Each row is a point. The points of each table are mixes of a few directions, plus a little noise. Count the directions of each table, and those that both share. Where both have some left over, give the other angles between the two spaces (their principal angles), to ten degrees, smallest first.
(in the rows, 128 means zero)

First:
[[126 162 138]
 [127 153 136]
 [127 159 138]
 [128 117 124]
 [127 161 140]
 [134  25  98]
 [129 120 126]]
Second (6 x 3):
[[132  60 108]
 [129 105 121]
 [128 143 133]
 [129 104 120]
 [126 151 134]
 [123 207 152]]
Directions: first 1, second 1, shared 1

First (8 x 8):
[[103  86  53 166 107 124 103 157]
 [150 159 156 112 143 124 139 124]
 [159 176 199  92 151 131 151 105]
 [117 115 121 133 121 130 124 127]
 [156 162 154 111 147 124 139 126]
 [108 114 173 111 120 143 136  96]
 [ 82  63  64 165  97 134 104 142]
 [149 148 107 133 139 115 127 149]]
Second:
[[193 168 130 148  78 109 113 136]
 [ 96 148 142 112 128 129 113 141]
 [ 80 132 137 152 157 173 121 133]
 [110 107 126 102 163  72 131 183]
 [166 114 162 108 131  76 146 143]
 [153 105 124 157 125 175 152  69]
 [122 126 123  96 103 137 131  83]
 [104 124  79 150 139 151 118 137]]
Directions: first 2, second 5, shared 1; angles 50

First, 8 rows:
[[108  80 134 124 142 126 134 111 147 129  96 131]
 [121  56 127 127 178 123 121 118 151 120 104 136]
 [ 94  78 118 122 148 129 138  99 131 103  75 155]
 [123 151 111 139 162 157 121 136 118 102 136 156]
 [162 158 111 137  99 104 110 159  97 129 147 114]
 [134 186 151 146  51 136 132 155 145 196 135  50]
 [127 133 125 102 145 121 140 102 105  88 150 182]
 [154 180 148 126  99 129 129 145 131 158 181 101]]
Second (9 x 12):
[[159 135 115 138  94  74 121 163 103 127 129 122]
 [ 76 157 125 138 151 136 176 124 126  75  93 218]
 [132  97  97 124  99 125  97 113 101 130  90  93]
 [148 118 114 102 120 157  89  94 107 140 153  85]
 [123 151 184 138 176 138 169 151 195 150 179 151]
 [144 126 129 112 129 147 107 112 124 142 158 100]
 [160 133 121 114 111 124 101 123 107 138 162 100]
 [ 93 104 159 145 163 150 154 132 190 151 105 128]
 [116 131 106 140 108 100 137 141 101  99  85 158]]
Directions: first 5, second 4, shared 3; angles 90

First, 9 rows:
[[ 95 189 103 134 128 141 119 121  56 200 111 110 106 143 206 187 156 129
  127 131]
 [150 127 114 128 152 144 111 123 136 106 123 103 147 140 108 125 170 117
  125 128]
 [100 178 103 122 123 161 133 160 127 116  91 123  89 100 186 150 144 142
   80 108]
 [160 119 132  95 111 157 131 162 203  52  70 132 116 100 152 106 108 132
   86 124]
 [124 118 122 134  90 133 127 164  88 163  99 136 122 115 139 149 108 104
  156  86]
 [128 102 132 140 165 102 130  94 168  62 177 133 144 135  69 100 159 141
  120 139]
 [127  98 130 148 131 111 127 128 113 131 159 133 145 129  68 116 133 116
  156 107]
 [140  82 155 131 120  82 131  93 131 128 157 154 147 148 108 119  96 124
  168 147]
 [132 139 160 119 132 120 144 106 126 194 165 132 137 139 118  98  79 146
  135 180]]
Second (10 x 20):
[[ 98 132 125 140 107 120 140 142 108 137 127 147 107 111 142 143 112 129
  130 103]
 [168 126 130 114 146 159 122 122 165 110 112  97 152 143 106 104 136 113
  116 155]
 [118 128 128 131 124 119 129 128 118 132 133 136 122 125 134 134 127 132
  131 122]
 [132 133 126 130 112 165 143 148 148 117  98 115 124 116 119 117 108 104
  113 118]
 [158 119 133 113 165 104 102  95 133 128 156 119 154 156 121 122 162 149
  140 164]
 [100 135 124 142  97 142 149 154 119 130 109 140 105 103 136 136 100 114
  120  96]
 [ 60 127 126 150 113  45 126 120  51 166 180 190  92 113 173 177 131 172
  160  91]
 [221 126 132  97 157 225 123 129 226  80  71  47 181 155  70  64 134  78
   92 183]
 [103 122 131 132 143  58 109 101  81 153 181 163 122 137 153 156 153 171
  157 129]
 [123 131 127 132 117 142 137 139 132 125 115 127 122 119 127 126 116 117
  121 119]]
Directions: first 6, second 2, shared 1; angles 30

First (9 x 32):
[[171 140 114 125 130 118 136 128  84 100 104 123 120 161 112 123 139 129
  160 124 132 122 103 138 138 140 167  94  87 114 114 126]
 [141 111 141 114 137  82 126 137 129 134 161 147 112  74 138 160  86 142
  124 124  85 109  94 157 113 140 142 155 121  85 127 162]
 [132 124 140 125 129 126 151 124 152 150 121 104 154 125  96 125 122 127
  126 123 111 121 128  91 147  91 110 188 181  73 147 150]
 [ 85 146 146 150 119 176 115 119 143 133 134 118 140 137 152 113 158 112
  113 139 166 153 166 105 120 115  93 127 148 192 140 108]
 [120 145 131 145 129 148 121 130  96 115 135 121 128 137 128 118 161 116
  134 118 145 128 134 130 122 110 124 117 104 162 118 133]
 [122 138  89 128 110 139 135 161  85 108  69 151 112 186 106 142 169 153
  157  80 146 147 130  86 171  72 113 112 103 144 117  94]
 [ 86 105 117 108 106 148 130 120 226 164  82 146 138 152 151 133  96 149
  100 158 149 173 175  78 153 152  87 129 210 140 166  57]
 [133  91  74 110 139 108 125 133 144 136 128 144 116 128 106 108 114 133
  106 121 115 103 140 177 122 164 145  81 104 123  97 117]
 [161 151 200 147 153 107 114  99  92 112 218  98 131  52 162 130 109  92
  132 165 104  97  83 191  65 169 172 147  93 119 127 206]]
Second, 8 rows:
[[108 117 145 159 167 152 129  97 159 169 155 116 144 146  98  96 173 153
   79  98  99 123 172 119 159  82  85 123 152 109 119 160]
 [142 167 152 128 109  89 164 121  97 117  92 142 101 116 187 166 135 131
  126 101 109 147  91 156 103 186 130 110 150 120 156 148]
 [119 132 154 155 159 129 139  98 142 157 135 125 129 142 127 117 172 155
   81  95  90 134 146 131 149 113  90 110 159 105 131 161]
 [139 164 160 128 114  95 168 101 123 139 108 145  97 115 186 166 123 146
  128  95 114 144 119 150 112 196 134 106 137 115 155 147]
 [119 114  69 106  97 148 101 197  82  79 124 101 159 112  80 105 119  57
  167 163 175 103 101 118  97  71 143 184 114 172 105 104]
 [112  86 100 112 129 175 101 126 184 154 180 121 147 123  74 102  75 125
  164 157 182  97 199  89 146 101 154 158  68 146  99  91]
 [147 123 106 104 107 114 105 166  98  80 104 136 125 127 136 142  98 107
  161 174 144 137  76 132 113 141 161 127 114 144 128  92]
 [138 120 139 132 142 122 116 119 136 127 125 138 123 143 135 132 128 151
  115 140 110 140 119 129 143 135 128 104 133 115 131 121]]
Directions: first 6, second 4, shared 1; angles 60, 70, 80

First, 10 rows:
[[ 92 114 138 127 139 100 142  95 106 152 120  97 155 113 131 166 147 102
  122 155 187  97 128 118  97 141 131 144 162 154 117 164]
 [171 147 138 142 112 110 112 159 119  96  94 169  82 142 170  37 148 125
  139 100 105  84 192  77 114 104 127 124  85 146 139  74]
 [144 135  63 197 115 179 111 116 185 140 167 146 141  96  27 200  30 140
  136 131 102 218  72 211 207 134 112  86 136  88 164 111]
 [127 127 107 165 121 172 129 157 171 124 165 148 141 113  74 165  73 159
  129 114  84 194 107 172 171 135 113 113 129 122 147 128]
 [166 143 121 137 116 136 112 151 137 106 119 159  97 139 137  78 122 137
  137 106  92 129 148 118 142 111 127 115  96 117 139  87]
 [122 126 151 128 128 108 134 143 113 119 112 133 123 130 159  98 155 124
  127 122 136  91 168  91  97 125 128 141 124 160 124 129]
 [ 79 109 146 142 139  98 149 108 109 150 123 101 164 105 129 172 145 106
  120 153 188  94 144 112  90 146 126 149 168 176 120 172]
 [137 130 127  62 140 123 123  92 107 139 123  97 120 154 152 125 156 118
  125 144 139 125  84 137 129 124 147 130 127  78 106 133]
 [121 123 139  85 136 149 136 141 132 126 148 117 134 146 136 134 137 151
  121 122  99 156  99 143 136 132 133 136 126 105 114 145]
 [122 125 149  94 135 105 133 119 102 129 111 113 124 141 167 107 167 117
  124 134 148  91 139 100  99 126 138 143 128 134 112 136]]
Second (9 x 32):
[[ 99 151 159 121 146 114 155 161 174  90 131 123 125 109 114 119 112 184
  127 106  73 114 129  41 148 135  88 137 113 186 101 146]
 [111 109 125 125 118 119 125  98  95 151 127 115 124 164 156 104 139  94
  143 154 177 119 149 160  88 119 166 131 127 163 141 111]
 [159 119 107 171 105 122 114 129 109 121 136 150 144 109 120 138 106 124
  149 134 132 134 140 140 115 117 141 126 110  99 127 145]
 [127  94 141 151 128 103 142 156 108 117 126 129 184 162 173  94 105 175
  154 111 123 136 137  81 116 131 130 134 111 126 128 194]
 [158 119 111  33 179 195 113 111 173 173  85  77  68 148  22 193 143 102
  114 185 101 112  62 188 129 122 126  69 134  77 133  68]
 [124 130 117 135 110 125 119  98  95 145 142 140 122 131 158 115 149  85
  117 128 171 141 139 177 122 130 152 144 148 123 144 109]
 [126 105 133  92 150 131 149 121 116 139 140 121 134 162 134  97 128 140
  131 123 116 150 107 128 125 144 138 140 131 126 131 156]
 [117 148 119 161  97 109 127  99  98 120 165 161 116  99 155 104 137  92
  122 116 157 142 158 152 124 130 146 165 137 157 130 114]
 [129 177 141 163 119 132 107 178 183  95  99 137 135  68 120 188 133 156
   94  95 102 103 129  84 185 123  64 107 140  96 116 108]]
Directions: first 4, second 6, shared 0; angles 30, 40, 50, 90

First, 9 rows:
[[109 122  89 152 109 120 124  97 126  94 135 109 123 146 133 122 114 122
  103 119 104 118 141 123 134 141 110 157 109 107 111 131]
 [111 107 127 163 143 119 159 111 163 111 133 163 131 106 111 149 158  52
  123 136 108 113 116 100 162  90 114 142 115 151  98  71]
 [141 173 145  83 166 169  94 171 137 167  85 180  99 146 131 105 157 187
  158 119 107 135 121 189 131  87 154 100 163 149 162 144]
 [131 104 131 144 106 104 147 111 114 116 154  93 150 113 127 143 108 104
  117 137 157 129 130  94 116 160 120 135 113 116 117 127]
 [156 143 188  90 162 144 133 179 136 183 114 167 133 101 120 136 157 136
  169 141 159 140 107 141 123 100 157  83 161 165 154 119]
 [ 98 118  81 164 117 120 129  90 141  84 131 125 119 143 128 125 126 100
   99 117  87 112 138 120 149 123 104 165 104 114 100 113]
 [128 126  86 124  68 110 100  99  70  99 151  32 138 166 156 107  55 198
   96 116 149 138 160 128  82 219 118 148 108  65 137 203]
 [137 112 136 131 107 109 140 122 109 127 150  90 149 117 131 138 104 125
  123 136 162 134 132 103 109 164 126 125 120 115 127 141]
 [141 151 168 100 176 157 126 170 154 170  99 196 114 114 117 129 174 129
  164 131 120 130 107 156 145  69 151  96 159 171 146 104]]
Second (10 x 32):
[[153 112 165 103 110  89 166 142 131 110 136 140 120  99 115 107 146  89
  156 156 134 107 146 112 151 121 122 132 100 115 116 158]
 [123 131 142 127 127 103 183 147 172 107 145 154 124  96 121 149 138  37
  148 166 177 135 102 101 143 109 107 101 117 138 100 121]
 [143  97 148 127  96  92 133 129 110 131 166  50 175 124 133 154  74 151
  106 128 208 150 143 104  86 205 115 149 118 107 140 168]
 [140  88 150 136  99  81 152 122 128 113 163  79 164 112 120 146 100 111
  112 135 178 128 146  98 121 173 106 163 103 113 118 151]
 [126 168 101 103 137 166  80 133 107 138  92 144  93 166 143  91 133 205
  135 108  75 124 137 179 122 115 149 118 146 118 150 150]
 [127 129 122 135 148 166  89 111  98 159 102 143 124 142 128 114 151 182
  124 101  55 114 133 143 130 107 161 134 144 142 147  89]
 [118 114 112 136 103  87 151 124 163  77 153 104 133 132 127 137 103  91
  109 133 164 129 147 125 141 150  83 170  97 103 104 169]
 [117 152 114 135 164 173 108 124 127 150  90 191  97 132 126 114 174 133
  142 120  51 114 109 146 147  68 155 104 149 157 131  72]
 [128 151 115 122 144 179  75 130  83 181 107 111 134 155 148 130 112 215
  122 102 114 150 116 153  86 145 166  97 170 139 167 115]
 [104 136 111 153 148 137 145 121 167 114 122 166 116 123 124 145 148  73
  125 132 119 127 105 119 148  90 115 119 129 150 107  86]]
Directions: first 3, second 5, shared 2; angles 30

First:
[[162 132 128 144 131 117 165  78 100 120  95 124 135 129 139 141  95 136
  126 108 164 113 132 134 141 137 145  96 112 112 135 146]
 [ 92 129 131 117 121 127  97 174 164 134 162 134 119 117 116 108 160 119
  129 161  86 143 125 107 114 122 113 162 134 144 115 103]
 [201 122 124 153 140 132 188  36  52 120  57 112 149 152 151 169  63 150
  130  59 217 101 133 174 160 138 159  61 120  96 155 181]
 [102 149 139 133 120  89 136 136 176 117 147 143 109  93 119 101 143 113
  119 186  89 132 133  71 116 137 123 148  94 134 104  92]
 [112 133 132 126 124 118 121 142 151 127 141 133 120 118 123 115 141 121
  127 152 107 132 128 110 122 130 123 143 121 135 119 112]
 [ 94 138 133 122 121 111 112 162 174 126 159 140 114 105 117 102 155 114
  125 175  81 138 128  88 113 128 115 159 115 142 109  96]
 [131 143 135 137 125 102 150 106 141 117 121 135 120 110 127 118 120 123
  121 150 124 121 134  99 129 137 135 123 101 123 118 118]
 [129  78 104  92 141 229  51 194  68 166 141  99 161 201 133 167 147 150
  150  34 157 145 109 243 130  92 109 136 228 141 168 174]
 [129 129 129 129 128 126 130 125 129 127 128 128 127 127 128 127 127 127
  127 130 129 127 129 127 127 128 128 127 126 127 128 129]]
Second, 8 rows:
[[ 99 150 138 112 145 113 121 182 164 101 139 143 113  80 111  81 163 132
  116 193  85 133 133  55 116 112 134 155 127 140  99  95]
 [105 103 134 168 100 107 163 110 178 122 158 148 126 136 128 158 121  94
  139 150 106 139  95  95  86 128 117 142  85 108 132 122]
 [159 107 127  75 177 185  76 167  48 109  91 104 148 142 115 136 150 176
  139  56 169 151 161 211 170 130 166  87 198 122 134 159]
 [136 157 113 135 132 138 112 144 159 151 143 127 114 127 131  95 153 109
  130 163 105 106 110  97 116 113  91 166 161 147 128 124]
 [174 141 144 156 159  98 170  87 157  77 102 145 110  95 110 118 150 110
  145 167 125 133 130  74 121 155 153 105 110  88 110 128]
 [ 94 115 124 140  86 117 127 119 146 160 160 130 131 150 140 149 107 111
  124 122 115 129 116 143 114 129 104 146  99 140 138 119]
 [122 106 123 148 106 131 176  96  89 135 110 125 154 149 152 169  62 145
  113  87 172 110 111 143 123 105 137 107  99 120 153 153]
 [134 144 120  90 119 134  79 120  82 168 121 102 128 144 136 119 119 146
  118  85 146 123 169 206 177 153 121 116 145 158 130 125]]
Directions: first 2, second 6, shared 2

First, 10 rows:
[[142  86 205 143 102  96 116 146  87 143 128 178 106 171 186 202 156 147
  123 140  88 163  97 138  49 179 102 154 207 100 152 173]
 [130  90 220 148 100 107 112 125 114 127 119 185 114 162 181 192 150 148
  123 142  82 153 117 153  56 191 116 171 213 101 155 161]
 [129 152  68 115 147 137 140 137 130 133 136  91 135 110  95  91 115 116
  130 120 156 117 126 108 171  85 134  98  75 144 110 110]
 [125 148  85 120 143 139 136 129 134 128 132 101 135 113 104  97 118 122
  130 120 149 117 132 116 162  97 133 107  88 142 116 112]
 [128 138 102 123 137 133 134 128 133 128 132 112 132 118 113 110 123 123
  129 124 141 120 130 120 148 110 131 115 105 137 119 119]
 [122 133 124 126 132 137 129 117 144 122 127 124 133 120 117 117 121 125
  128 128 132 119 137 131 142 125 136 131 118 132 125 120]
 [139 116 136 130 122 112 126 148  99 141 133 136 118 146 148 153 137 132
  125 128 122 144 106 123 104 136 116 122 145 119 131 146]
 [138 128 110 125 131 118 132 147 104 141 138 119 122 136 130 134 131 126
  127 127 133 137 109 114 127 115 116 110 122 128 125 136]
 [114 133 138 129 129 144 123 101 161 110 118 133 137 115 118 113 120 128
  131 129 125 114 153 144 142 137 145 145 127 134 130 112]
 [107 154  95 121 143 159 132  93 180 104 121 104 148  93  86  74 106 118
  132 122 149  96 167 134 186 108 154 129  81 149 114  90]]
Second:
[[131 119 146 132 120 120 123 130 121 131 127 141 123 137 143 144 133 132
  127 130 118 135 123 131 110 140 123 135 148 120 133 138]
 [174 101 196  70  95  97 164 103   7  84  47 245 118 121 183 197 131 148
  115 164  92 219 123 122  70 173 104 175 212 131 161 135]
 [123 147  89 118 141 140 137 120 140 121 126 106 139 108 103  96 115 120
  130 122 148 118 138 120 164 102 138 114  90 142 117 107]
 [123 140 101 126 138 138 130 125 144 127 132 107 134 116 109 104 120 121
  131 122 143 115 134 124 154 111 136 116 101 137 118 116]
 [115 107 166 169 119 118  99 151 159 158 164 116 116 167 150 155 149 134
  131 120 109 110 112 145  89 154 122 132 156 102 134 159]
 [110 132 115 155 136 136 111 139 172 147 160  91 129 138 115 111 130 124
  132 115 135  96 124 132 138 119 136 114 107 122 119 133]
 [122 140 103 129 137 138 129 127 145 130 135 105 134 118 110 106 121 122
  130 121 141 113 134 124 152 111 135 118 101 135 120 117]
 [124 138 107 126 136 134 129 127 139 129 133 113 132 120 114 110 122 124
  130 124 138 118 133 124 146 115 134 120 108 134 121 119]]
Directions: first 2, second 2, shared 1; angles 90

First (10 x 32):
[[121 127 126 119 132 135 148 150 163 115 102 131 130 156 117 102 146 109
  122 124 151 110 120 179 124 134 107  96 107  86 127 103]
 [150 138 117 124 167 116 132 151 127  99 104 110 124 154 142 146 134 141
  122 131 166 125 113 176 121 131 112  98 122 100 123 117]
 [170 145 113 134 185  98 113 135  82 100 123  93 122 129 166 191 115 168
  125 142 161 141 112 142 123 126 132 122 148 139 122 141]
 [121 124 136 139 107 125 110  88  87 161 173 128 131  75 131 155 107 138
  138 137  84 143 140  44 139 120 162 185 163 193 135 159]
 [161 139 114 124 168 120 122 164 135  87  92 116 117 177 147 130 131 151
  117 121 173 134 117 194 111 135 100  75 101  84 116 116]
 [ 98 115 140 128  83 146 133 110 145 156 145 152 132 110 105  96 129 106
  133 122  93 125 142  93 134 127 137 150 126 143 134 130]
 [103 124 135 132 116 120 141  88  97 163 167 117 145  60 121 168 126 110
  140 151  97 114 126  63 153 118 165 192 181 184 146 144]
 [ 82 116 145 131  82 135 143  78 113 183 177 137 147  53 102 138 127  94
  143 143  73 113 139  40 155 118 168 204 174 190 148 144]
 [143 122 129 127 107 152 103 162 172 105  97 161 106 200 125  55 124 143
  116  93 134 154 146 173  99 141  91  66  59  76 108 118]
 [130 128 125 122 131 136 135 152 159 111 101 135 124 164 123 100 139 120
  121 118 148 122 126 176 119 134 105  91  99  86 122 109]]
Second (9 x 32):
[[101 158 119  97 173  51 188  94 162 176 126  82 143  69 171  96 152 103
  119 159 157 158 127 122 173  93 120  64  46 105 131 160]
 [105 123 114 130 112 137 123 124 130 136 125 137 105 156 127 122 156 139
  129 134 125 159 132 141  97 139 118 137 120 117 102 120]
 [202 150 135 123 135 171  79 165 139 124 144 130 145 104 113 124  50 119
  132 115 123  30 118 117 178 143 141  83 110 144 229 108]
 [ 79 102 116 130  89 140 146  97 106 156 141 142  80 176 143 153 176 128
  156 138 134 192 124 167  36 134 121 173 101 127  63 145]
 [129 112 138 135 114 150 127 118  95 141 146 137 115 140 129 173 114 123
  151 125 118 117 109 145  85 131 141 173 129 148 119 138]
 [131 116 146 136 138  97 143 133 133  76 105 127 165 117 117 116 134 128
  110 106 137 135 149 102 166 108 126 132 197 127 109 139]
 [ 95 128 157 142 160  87 150 126 123 143 105 125 135 126 129 114 125 153
   98 135  72 163 111 120 128 119 128 148 100  94  66 119]
 [159 154 100 121 133 161  89 148 127 130 143 118 128 105 115 145 116 130
  128 151 133  70 125 112 161 156 138 117 162 149 203  94]
 [149 107 131 136  96 153 106 147 138  73 116 153 137 158 110 110 130 128
  131  90 149 124 156 127 128 131 119 125 185 135 130 132]]
Directions: first 3, second 6, shared 1; angles 70, 90

First, 9 rows:
[[129 128 129 128 128 128 128 126 128 128 129 128 128 127 127 127 128 128
  129 129 128 129 127 128 128 128 130 126 127 127 128 128]
 [133 122 128 127 130 131 126 126 129 130 132 129 130 127 128 122 131 132
  130 135 129 129 122 130 130 125 128 122 120 121 131 127]
 [122 135 128 129 125 124 130 131 126 126 122 127 126 128 127 136 124 123
  126 120 125 124 136 126 127 133 127 134 139 137 123 130]
 [ 71 198 121 145 101  94 146 157 110 106  68 112 109 132 129 207  94  76
  105  57 111 100 196 103 111 176 122 193 233 213  84 143]
 [ 72 196 121 145 102  95 147 157 111 107  70 112 110 131 130 205  96  77
  106  58 110 100 195 104 111 175 121 192 229 212  85 143]
 [135 119 129 126 131 133 126 124 131 131 135 131 131 127 127 118 132 135
  131 138 130 132 118 131 130 122 129 119 114 116 134 125]
 [142 112 130 124 134 136 124 120 132 133 142 131 132 127 128 109 136 140
  134 144 132 134 112 134 132 116 129 113 103 107 139 124]
 [172  75 133 114 150 154 113 106 142 145 175 140 142 126 127  67 153 168
  146 183 142 149  75 147 141  91 133  77  47  62 163 115]
 [176  70 133 114 151 156 112 104 143 146 178 141 144 126 127  62 156 172
  147 188 142 152  70 148 141  87 134  73  40  56 165 115]]
Second (10 x 32):
[[128 134 166 108 112 137 154 120 148 117 171 144 140 171 117  87 100 129
  150 165 121 146 122 142 114 110 118 122 112 148 126 132]
 [129 123  79 154 149 114  95 138 101 143  70 107 112  73 143 180 164 127
   98  80 137 104 134 110 146 152 143 135 148 101 130 123]
 [128 128 118 133 132 125 120 131 122 131 116 124 124 117 132 140 135 128
  122 117 129 122 129 124 131 132 132 130 133 122 127 127]
 [126 139 221  76  91 154 189 109 177 100 238 165 158 231 101  29  60 130
  184 218 111 174 116 160  93  84 100 114  89 176 125 138]
 [127 134 180 100 106 142 162 117 155 112 189 149 144 186 113  73  91 130
  160 178 119 154 122 146 108 104 112 122 107 155 127 135]
 [127 134 168 105 111 139 154 120 149 116 175 145 141 173 116  86  97 130
  152 167 120 149 123 142 114 109 116 121 111 148 126 133]
 [128 124  91 147 143 118 104 136 108 139  86 114 116  87 140 166 154 126
  106  93 135 110 132 115 141 145 139 133 142 109 129 123]
 [130 121  68 161 152 112  89 140  97 146  57 104 110  62 147 192 172 125
   93  70 139  98 136 106 150 157 146 136 153  97 131 122]
 [128 126 119 132 131 127 122 130 124 132 119 124 125 118 131 137 135 128
  122 118 129 125 129 125 131 131 130 128 132 123 128 127]
 [129 121  70 161 153 112  89 138  97 146  59 104 109  64 146 190 171 124
   92  72 139 100 135 108 149 156 145 137 152  98 132 123]]
Directions: first 1, second 1, shared 0; angles 70
